Each row of a before or after table is a point. The points were changed in one or more steps. Then noise was added and the rows were shuffled. The steps act on how far a point lies along the listed directions, d1 being the first. Write out the steps. A step turns or swaps two directions, mirrors them in a line or flattens them onto one, adds a multiple of one to another, or multiplies one. Angles are multiples of 10 degrees, from the lower direction toward the higher: turns from -170 to 170, lines from 10 to 170 but not 90. Use the fewest steps. Two steps may share a direction if one is a turn and the other turns, adds or multiplies; they go together, in the order done. Otherwise the lowest direction goes first.
In the rows, 128 means zero.

Directions:
(1): [167 127 156]
(2): [142 171 110]
(3): [153 106  93]
Before, 8 rows:
[[109 113 123]
 [149 137 125]
 [147 129 116]
 [157 121 131]
 [101 113 124]
 [135 108 114]
 [103 128 106]
 [111 133 121]]
After (8 x 3):
[[ 86 135  97]
 [156 109 133]
 [ 47 126  68]
 [ 58 131 102]
 [ 76 126 109]
 [118 105 133]
 [174 118 142]
 [192 111 172]]
Steps: multiply d1 by 3; turn d2 and d3 by 60 degrees

Directions:
(1): [119 143 122 119 104  68]
(2): [172 143  87 137 103 138]
(3): [104 130 138 110  74 155]
Before:
[[130 139 119 133 139  97]
 [133 126 122 130 142  92]
 [ 98 129 131 118  90 110]
 [140 132 111 141 135 105]
 [150 110 130 130 167 153]
 [105 133 130 100   7 138]
 [127 123 122 138 158 122]
 [144 121 111 122 133  99]
 [151 131 116 141 147 114]
 [133 133 126 117 128  97]
 [122 128 121 119 110  96]
 [146 137 110 141 135  90]
 [122 142 127 127 122  89]]
After, 13 rows:
[[125 135 126 126 113 100]
 [120 134 118 128 126 100]
 [114 132 124 127 105 113]
 [110 139 127 120 101 119]
 [116 129 128 117  98 110]
 [112 136 133 117  94 138]
 [119 120 125 107 102 115]
 [112 134 130 121  90 111]
 [120 131 131 109 102 129]
 [116 116 130 130 110 175]
 [145 126 119 124 153  82]
 [135  91 150 138 130 243]
 [113 120 130 117 100 145]]
Steps: turn d1 and d3 by 90 degrees; multiply d2 by 0

Directions:
(1): [191 142 109 115 111 105 138 156 167 145 146]
(2): [152 122 154 134  74 163 120 108 142  80 123]
Before (9 x 11):
[[109 108 152 145 103 172  98  96  93  69 120]
 [ 76  86 165 162 119 161 120  94  95  80 108]
 [148 149 102 132 142  84 137 163 140 167 147]
 [156 134 147 110 109 137 122 113 138 102 128]
 [ 73 123 155 143 165 153 115  88  83 111 114]
 [155 120 145 151  88 135 132 124 148  95 119]
 [ 49 108 144 138 163 157 110 115  82 130 119]
 [115 123 112 131 177 117 134 123 117 151 115]
 [203 124 143 133  75 128 124 127 173  97 137]]
After, 9 rows:
[[178 143 131 137  79 116 126 146 163 112 143]
 [ 96 112 151 157 124 141 128 108 110 104 102]
 [ 60 102 117 152 193 102 136 136  92 153 119]
 [109 138 109 128 204  97 131 135 105 176 138]
 [ 65 119 116 139 182 128 103 122  74 130 125]
 [109 127 157 118 135 144 117 101 107 105 118]
 [174 129 106 123 148 111 138 139 149 147 124]
 [100 126  99 117 188 100 127 162 115 192 147]
 [110 103 167 152  96 167 106  86 113  71 104]]
Steps: turn d1 and d2 by 80 degrees

Directions:
(1): [119 108 118 145 120 103 132 157 169  75 156 169 166 126]
(2): [157 139 119 105 155 121 100 101 162  87  83 140 100 162]
(3): [ 71 133 100 127 139 164 132  91 122 128 162 164 108 162]
(4): [146  91 139 131  87 107  74  83 126 155 141 158 131 122]
Before, 12 rows:
[[115 146 118 125 164 153 123 123 142  97 138 136 102 149]
 [101  76 118 170 114  80 114 172 196  56 170 200 197 111]
 [ 63  99 123 151 100 132 144 145 134  92 188 182 190 112]
 [155 120 160 132 101 109 137 175 103 164 114  73 163  73]
 [ 86 121 132 112  96 161 147  91 109 176 159 118 128 121]
 [ 87 129 145 169  65 139 170 175  62 233 195 130 187  81]
 [140 135 112 144 125 111 139 141 149 116 131 148 128 122]
 [154 145 143 133 126 126 107 123 121 153  92  93 117 116]
 [119 115 116 133 123 128 135 117 132 142 124 131 135 117]
 [137  83 130 124 127  96  99 119 180  86 134 176 145 136]
 [165 131 143 123 123 109 105 146 152 133 107  95 130 128]
 [ 98 150 138 111 143 142 151 129 109 145 106 130 110  99]]
After (12 x 14):
[[131 142 115 147 127 121 154 147 139 126 135 139 127 120]
 [ 86 129 113 149 168 120 159 179 170  65 129 144 152 130]
 [ 55 130  98 120 131 174 121  80 111 139 165 160 114 158]
 [116 173  87  97 165 159  90  47 161 102  88 209  75 231]
 [121 139 123 112 159 129 129 134 170  41  89 150 138 151]
 [105 134 125 147 110 148 116 108 110 167 142 121 120 121]
 [117 132 138 110 132 120 124 115 132 125 104 151 116 101]
 [160 130 147 137 134 116 120 165 140 113 128 107 138 102]
 [149 130 137  84 122 129 105  70 157 121  90 119 102 149]
 [124 109 144 131 134 116 152 163 133 129 136 116 150 105]
 [126 121 115 128 130 126 133 114 143 130 111 127 128 128]
 [ 94 128 124 144 113 143 129 137 121 163 170 119 132 134]]
Steps: flatten d1 and d4 onto the line at 140 degrees; turn d2 and d3 by -140 degrees

Directions:
(1): [119 188 129 109 123 160 157 115 119 107 169 124 127  98 131 189 149 173
 134 128]
(2): [105 136 106  99 147 126  95 143 154 124  95 126  64 155 160 127 140 167
 176 144]
(3): [110 135 133 188 131 146 120 110 160 100  95 147 183 122 158 116 111 169
 152  99]
(4): [128 126 102  70 162 132 117 154 117  62 131 152 153 152 130 121 103 129
  92  92]
Before (8 x 20):
[[119 130 118  88 155 118 119 146 144 116 128 133  82 125 138 132 141 144
  139 136]
 [105 173 119 107 121 154 120 140 146 113 129 128  96 122 158 165 150 169
  164 137]
 [108 148 110 113 127 122 112 114 150 158 118 110  59 143 151 140 169 144
  168 176]
 [110 210 140 123 134 190 167  99 122  85 164 129 162  86 138 206 145 212
  139  95]
 [114 123 133 124 129 130 119 126 155 131 122 143 133 112 133 116 149 136
  125 131]
 [138 140 123 163 115 124 132 119 129 157 130 112 112 117 111 134 144 112
  125 141]
 [130 165 152  82 132 168 167 115  95  96 202 111 154  96 108 178 142 145
   97 108]
 [113 107 125 143 156 130 102 127 122  86 111 153 184 145 121  96  94 109
  108  75]]
After:
[[108 154 119  99 160 135 121 136 157  97 122 141  94 117 154 144 142 181
  160 125]
 [101 121 117 147 130 130  85 149 174 120  70 138 106 151 173 104 124 149
  178 130]
 [120 115 131 117 130 122 116 133 153 139 121 142 123 121 127 109 149 123
  121 136]
 [115 141 160 171 136 172 144  97 136  73 146 137 233 102 139 129 108 165
  117  69]
 [100 115 108 149 132 109  81 118 179 155  66 121  69 164 171  94 148 140
  190 164]
 [119  88 142 203 148 134 100 112 160 115  56 147 199 145 149  69  89 140
  141  75]
 [138 110 124 183 117 111 118 125 138 162 102 114 123 130 112 101 130  97
  124 137]
 [124 158 124  66 147 145 142 135  79  94 189 131 133 121  89 172 132 112
   84 102]]
Steps: turn d1 and d3 by 110 degrees; add 1.5 times d4 to d1; multiply d2 by 1.3

Directions:
(1): [105 156  99 137 170 120 146 125 175  90 112  83 130  90 111  54 102 160
 120 141 143 135 155 138 194 104 147 137 136 140 147 139 117 143 130 139
  95 137 143 113 147  82 142 142  96  63 120 134]
(2): [ 97 151 191 134 155 197 171 120 109 117 138 158 144 150 160 153 133 132
 168 170 116 146 107 162 140 132 128 158 134 116 109 131  93 155 119 122
 110 153 146 171 124 110 101 160  88 113 183  91]
(3): [133 146 133 139  83 134 123 180 132 150 155  93 162 138  85 134 136 115
  88 143  99 107 130 114 153 139  69 162  76 126 142 132 128 146 120 121
 129  72  87 149 102 123  70 111 104  71 126 106]
Before, 10 rows:
[[116 144 149 132 148 152 156 121 129 117 130 143 131 130 141 123 121 136
  151 142 130 136 123 147 138 122 138 139 132 124 128 129 115 140 124 122
  114 147 142 141 134 123 125 143 110 119 154 121]
 [116 131 149 126 121 142 131 136 123 136 134 131 143 134 127 133 131 118
  131 132 122 135 125 127 130 137 115 131 113 128 122 125 119 135 127 119
  129 119 119 139 122 131 115 128 125 119 140 118]
 [128 133 119 127 112 119 122 147 136 124 135 105 138 125 101 109 126 125
  109 128 125 128 145 118 148 129 115 136 109 127 137 127 127 132 129 133
  129 113 117 123 128 116 117 123 129 107 118 126]
 [121 134 137 123 130 143 135 129 124 134 127 127 136 128 140 141 129 126
  138 130 131 129 123 134 121 131 127 127 133 123 118 122 125 135 125 126
  124 130 134 133 129 129 127 134 123 122 128 122]
 [144 128 125 130 124 122 116 134 129 139 136 127 129 136 125 136 134 116
  120 129 122 121 131 130 125 134 122 128 117 133 130 124 134 135 127 129
  134 123 125 134 125 134 126 126 131 129 123 132]
 [129 135 133 127 132 128 127 130 127 125 124 129 123 129 122 123 128 127
  126 134 132 133 125 131 122 128 135 128 125 124 131 125 126 124 127 137
  126 132 128 131 131 131 126 139 127 131 127 132]
 [142 129  90 135 104  92 115 157 150 130 127  88 124 117  93  99 128 129
   94 114 131 113 146 108 150 126 107 135 115 131 145 129 146 135 129 132
  126  96 102 112 125 121 126 106 135  93  99 139]
 [134 124 149 125 131 147 136 125 115 126 126 137 121 139 137 136 135 129
  134 126 125 137 128 136 117 131 136 133 136 123 122 127 120 130 127 117
  129 136 131 134 127 136 123 131 124 140 134 128]
 [124 127 151 130 115 151 131 133 114 132 142 145 131 145 133 151 134 116
  143 128 113 125 113 136 117 135 118 141 121 128 119 129 115 128 129 128
  134 129 125 145 111 134 117 134 125 134 142 114]
 [149 132  95 121 116  97 107 131 143 131 120 110 129 119 104 108 128 129
  102 109 134 120 144 112 136 120 120 124 121 133 143 123 145 125 130 134
  124 115 119 104 130 134 133 120 137 122  98 143]]
After:
[[161 107 191 128  34 159 113 176  57 197 172 175 146 204 130 250 181  73
  123 129  85 106  84 110  55 175  50 157  86 100 102 114 139 136 116 105
  169  76  74 178  78 186  57 100 151 172 154  93]
 [128 133 129 127 133 124 126 127 129 124 123 127 122 126 121 119 126 129
  123 132 135 134 128 129 123 127 138 125 127 125 133 125 128 122 129 137
  126 134 129 128 133 130 130 138 128 131 123 135]
 [158 112 189 114  72 163 115 134  59 180 153 194 142 194 150 237 170  84
  142 125 100 122  89 123  52 160  84 140 110 106 102 110 133 126 120 112
  158 115 108 161  97 187  84 124 150 200 154 102]
 [118 140 108 126 143 121 131 130 151 118 116  99 133 104 125 100 115 141
  124 126 142 128 142 131 148 119 137 124 135 132 133 125 127 135 128 133
  113 129 136 115 139 113 141 133 118  97 109 135]
 [122 146  62 135 167  79 133 121 191  88 104  77 114  72 100  28  91 163
  110 113 159 128 168 126 186  95 163 115 138 147 163 135 136 126 136 139
   99 139 143  85 158  97 170 127 121  78  94 164]
 [125 135 118 129 155 127 139 121 149 103 112 104 116 110 124  82 117 150
  124 125 139 140 149 137 154 113 154 130 145 133 136 132 121 132 131 127
  111 142 140 114 141 111 142 135 115 107 118 143]
 [139 123 148 125  76 136 115 162 103 154 156 127 148 157 105 164 146 100
  109 130 106 120 125 113 114 149  85 146  90 117 126 120 128 130 123 122
  149  93  98 144 107 142  87 113 137 131 132 110]
 [138 134 144 132 123 141 127 136 120 142 143 134 137 146 129 149 139 114
  127 140 114 122 124 135 126 138 114 139 112 129 125 125 126 141 124 127
  132 123 124 147 120 133 113 131 121 125 138 120]
 [111 145 118 132 130 123 130 146 155 121 128  91 147 107 103  85 115 134
  110 132 129 131 147 121 170 124 116 135 106 137 141 132 122 140 129 126
  116 107 116 124 131 109 119 125 114  76 123 127]
 [109 151 105 139 147 124 138 137 170  96 125  85 133 100 104  66 107 148
  119 131 129 125 148 136 184 109 132 145 123 143 145 141 112 139 132 142
  104 127 132 120 130  89 134 139 101  65 118 127]]
Steps: multiply d2 by 3; turn d1 and d2 by -110 degrees; multiply d3 by 2

Directions:
(1): [153 119 107 126 114 155 181 100 130 102  95 113 106 123 120 144 107 136
  83 138 125 110 102 147 102 156  88 119 154 115 137 108 163 134 139 148
 130 195 150 177 171 115 111 125 107  90 107 141 182 128 144  68 180 109
 139 118 140  84 108 161  99 149  70 146]
(2): [110  89 152 114 154 149  75 117  87  57 173 157 119 156 138 143 142  97
 142 144 147  73 160 128  89 157 131 160  99 136 135 145 114 102 130 136
 134 152 132  53 120 125 166 156 100 141  82 102 137  87 126  87 144  81
 101 114 140 103 127 122 133 151 122 126]
(3): [168 162 106 145  85  89  99 121 164  78 129 154  94 111  72 120 135 155
 175 102 130 160 139 155 160 112 147  74 114 140 130 162 106 152 134 131
 150 120 127 139 140  86 120 142 134 124  82  68 134  90 156 135 111  91
 147 146 193 113 109 110 126 115 107 157]
Before (13 x 64):
[[135 104 129 131 117 139 100 106 107  61 146 162 100 142 109 139 139 126
  133 140 144  87 149 131 106 158 123 117 112 132 140 149 126 127 131 149
  137 160 135 101 146  98 145 162 104 124  60  84 154  76 148  81 160  79
  128 118 158  92 112 121 113 146  90 150]
 [112 110 134 124 139 146 138 129 115 142 130 123 141 130 140 130 118 121
  113 127 134 118 122 115 110 132 115 142 132 128 134 125 139 130 120 128
  123 142 127 122 126 131 136 122 123 130 130 150 132 140 123 112 132 137
  121 120 101 133 134 139 134 136 126 116]
 [135 135 117 129 122 123 130 129 130 121 122 131 123 129 126 122 130 135
  123 130 123 130 130 133 128 126 124 115 132 129 135 123 139 145 131 126
  129 127 132 155 135 123 116 119 120 129 125 124 146 124 134 131 121 127
  136 137 132 129 130 137 124 116 120 133]
 [118 119 135 119 128 138 148 115 115 155 117 120 139 134 140 129 119 113
  111 139 127 124 108 127 117 139 125 143 152 119 137 111 149 134 126 131
  133 149 136 136 127 144 123 119 129 120 150 154 130 145 115 108 140 137
  133 124 113 131 130 137 113 147 127 131]
 [132 123 120 118 119 132 117 112 130  70 146 139 105 134 109 142 128 128
  130 133 133 117 140 134 110 147 117 132 123 126 125 142 129 123 133 144
  141 165 134 118 145 105 129 143 119 125  86 108 145  97 140  93 140  92
  117 127 161 100 125 129 107 145 102 148]
 [136 138 110 124 125 124 161 133 143 167 112 112 129 112 127 127 114 138
  118 126 125 153 112 124 141 105 120 110 144 121 128 126 139 147 126 118
  122 117 123 160 131 128 111 111 147 118 157 148 120 150 128 147 129 150
  150 129 114 133 137 137 134 126 129 133]
 [141 136 111 129 109 127 145 130 146 136 112 128 125 127 110 127 110 144
  117 122 120 136 119 135 128 127 122 115 139 134 134 112 136 126 127 130
  129 139 131 136 141 124 129 118 126 102 122 135 130 143 133 138 138 126
  137 130 125 127 119 133 126 116 108 144]
 [119 121 141 132 127 111 108 125 119 135 143 128 126 133 132 131 139 114
  137 131 126 121 130 110 130 124 143 134 113 137 114 130 124 124 138 125
  128 109 125 111 119 122 127 135 134 139 135 127 106 128 124 146 115 132
  120 137 137 150 130 117 141 133 137 122]
 [115 130 138 122 132 129 124 120 128 129 136 137 135 136 136 131 132 125
  134 126 126 119 135 124 122 133 118 133 127 120 116 127 127 123 134 128
  128 132 122 118 122 140 136 131 114 127 132 128 126 129 132 126 126 128
  140 130 123 126 134 130 130 129 135 122]
 [147 113 125 131 116 141  99  99 127  40 140 154  94 139 113 148 133 117
  138 130 137  93 131 152  97 158 112 127 107 134 135 147 126 127 138 145
  141 175 134 105 155  99 143 141  90 113  61  84 162  76 149  71 159  83
  113 120 174  95 110 127 118 153  84 135]
 [111 132 129 131 129 128 139 130 117 155 117 118 129 117 127 137 120 131
  118 134 122 138 124 136 130 125 118 128 143 128 129 117 144 136 121 116
  124 132 120 155 132 133 113 113 138 122 153 137 130 143 121 132 132 143
  134 132 119 129 131 140 119 124 123 127]
 [108 130 137 126 131 116 119 136 123 153 139 119 139 125 146 116 137 123
  140 133 124 136 126 114 146 114 136 137 129 132 123 116 122 122 120 114
  119  96 114 119 103 145 130 112 141 143 151 139 100 140 125 162 119 141
  123 128 112 161 133 130 145 123 161 110]
 [122 127 134 132 113 118 110 125 132 113 143 141 117 121 115 122 124 134
  148 134 129 121 140 140 135 120 142 115 111 130 124 149 107 127 124 132
  127 120 129 111 121 129 135 137 133 133 114 113 114 108 124 126 112 118
  126 127 148 139 128 117 144 123 135 132]]
After:
[[ 99 101 147 112 148 156 162 119  97 180 116 109 154 143 166 134 118  97
   87 150 127 107 103 116 101 144 114 169 159 112 138  93 160 121 123 129
  123 151 136 130 121 166 125 113 123 122 171 182 129 164 101 106 148 153
  126 116  86 138 137 147 113 155 137 116]
 [105 125 135 126 137 138 145 130 109 165 117 115 137 120 137 136 120 124
  107 139 124 130 124 131 122 129 114 140 145 125 128 110 147 131 119 115
  121 136 119 153 132 142 116 112 137 125 162 150 129 153 114 133 135 151
  130 127 103 132 135 144 120 126 129 120]
 [169 139 108 142  87 116  79  94 150   4 143 172  69 127  76 141 135 135
  169 113 139 116 138 170 117 145 126  92  99 144 136 170 113 144 143 147
  156 170 133 115 163  72 136 150  94 112  31  45 166  52 165  76 147  59
  122 134 216  84  99 115 117 143  69 154]
 [118 120 142 131 128 112 107 125 118 138 142 127 127 135 132 133 140 112
  135 130 124 121 131 110 128 124 143 135 113 136 114 128 125 124 139 125
  127 108 125 111 117 123 126 136 135 139 135 129 106 128 125 146 117 133
  121 137 137 150 133 118 141 135 140 122]
 [140 141 115 131 117 118 125 128 136 117 122 135 116 126 118 121 132 140
  129 127 124 135 132 137 134 123 124 107 129 134 134 128 135 150 132 126
  133 125 132 157 138 116 115 121 121 128 118 116 145 120 138 132 117 121
  140 140 142 127 128 134 125 114 117 139]
 [109 127 143 119 137 133 129 120 123 135 136 133 138 137 142 133 132 121
  128 128 127 116 134 123 118 136 117 143 127 119 117 122 130 118 134 128
  124 132 122 115 120 144 139 130 111 130 135 134 125 133 129 125 127 133
  138 127 114 126 136 130 132 129 138 120]
 [151 138 110 126 101 114 104 109 146  47 143 150  87 124  83 139 132 138
  152 123 135 132 146 146 125 141 124 108 119 133 128 155 120 134 136 144
  152 162 134 124 149  88 125 146 121 122  64  79 148  79 151  96 133  76
  125 135 189  94 116 121 105 138  92 162]
 [145 141 108 131 101 122 142 127 149 132 113 131 122 124 105 128 110 146
  124 118 121 139 120 139 133 124 124 110 137 136 135 118 133 131 129 132
  130 139 130 136 142 119 130 120 126 102 117 127 131 137 137 139 136 123
  139 132 133 126 117 130 125 113 106 147]
 [ 96 119 142 122 142 127 127 138 109 166 138 109 148 130 161 119 135 117
  126 142 126 127 125 105 136 122 129 152 134 127 122 106 127 115 116 114
  113  99 114 116  96 159 132 109 138 144 164 156  99 152 117 160 126 153
  120 121  93 166 137 133 144 127 169  99]
 [ 92  95 144 117 159 164 150 130  99 166 129 112 155 138 167 134 114 107
   93 138 132 102 117 103  94 139 106 166 138 124 133 110 148 119 117 127
  112 144 130 118 121 151 141 115 121 133 152 179 129 157 111 107 139 154
  114 113  71 140 143 148 136 141 138 103]
 [157 124 113 141  91 115  83 101 128  31 148 178  80 131  76 135 143 143
  160 124 146 107 158 146 125 149 133  83 104 138 142 171 111 142 135 151
  149 154 134 107 155  72 141 171 107 121  30  46 159  53 165  86 149  56
  137 130 196  81 101 112 112 138  77 166]
 [133 139 126 138  99 105 102 121 144  93 142 151 105 115  96 120 125 145
  164 125 132 130 142 148 147 115 149  96 106 134 126 162  99 135 125 133
  132 118 126 116 126 115 134 143 135 131 100  94 115  96 133 128 104 105
  132 133 171 132 119 108 145 118 126 142]
 [132 132 113 122 129 128 164 136 141 173 111 110 133 115 135 126 114 136
  112 130 126 150 110 120 137 106 118 117 146 120 129 122 143 145 125 117
  120 120 124 159 130 133 114 110 145 119 163 157 120 154 126 146 132 154
  147 127 103 134 140 140 136 126 133 131]]
Steps: multiply d3 by 2.5
